Every row gives one point. A path goes straight from each point to the next, and from the last back to the first. The post is the endless flat space through its rows: a point in 2 columns, a line in 3, a plane in 4, and so on, so that a path can go around it. How many times does the path go around the post? Going back the other way cancels.

Post (1 x 2):
2; 3
Path, 24 rows:
-3; 25
-48; 17
-7; -11
24; -30
20; 14
11; 30
-56; 5
-13; -8
7; -10
56; 21
4; 16
-38; 10
-16; -5
12; -34
41; 16
14; 28
-35; 19
-6; 17
16; 31
33; 5
5; -10
-12; -24
26; -11
60; 26
Times around: 3

Post:
-13; 13; 38; -9
4; 0; 8; -25
13; 1; -32; 2
Path (20 x 4):
-30; 3; -15; 11
-1; 4; -26; 24
27; -22; -2; -25
29; 0; -6; -22
28; 1; -12; -22
18; -11; -3; -5
0; -6; -15; 31
-1; -10; -6; -36
-7; 17; 14; -60
7; 24; 1; -17
8; 24; 26; 10
44; -11; -47; 8
24; 28; 2; -11
0; 19; -15; -7
-8; -1; 5; -37
-22; -10; 22; -14
16; -22; -5; -24
12; 6; 12; 7
50; 14; -41; -23
-6; 20; 9; -2
Times around: 1

Post (5 x 6):
-8; 15; -1; 26; -2; 0
-12; 13; 14; 35; 25; -19
6; -17; 21; 5; -6; 33
1; 7; -13; -2; -16; -27
2; -9; -15; -2; -12; 17
Path:
-9; -5; -21; -12; -9; -12
-5; 0; 18; 18; 31; 1
15; -9; 23; -1; 1; -8
11; -10; 26; 30; 15; -13
7; 8; -26; 17; 9; 9
-8; 9; -3; 18; 11; 3
-24; 22; -3; 40; 13; -8
-23; 17; 25; 60; 28; -4
28; -4; 15; 4; -19; -35
4; 19; -8; 12; -16; -7
-8; 25; 13; 25; 0; -2
-25; -16; -41; -11; 16; -36
-9; -3; 25; 26; -12; 4
-11; 13; -2; 12; 4; -28
-1; 10; 39; 29; -2; 30
16; -13; -11; 0; 10; 14
4; -9; -12; 13; -11; -26
-26; -20; -15; 12; 8; 25
8; -16; -5; -32; -19; 6
-3; 9; -13; 18; 9; 11
5; 14; 39; 37; 8; -21
-8; 7; 14; 29; -16; -16
-28; 1; 35; 44; 17; 15
0; -9; 11; -7; 1; 21
9; 0; 31; 16; 25; -19
11; 2; 8; 31; -5; -1
-2; -32; 19; -7; -24; 9
Times around: 2
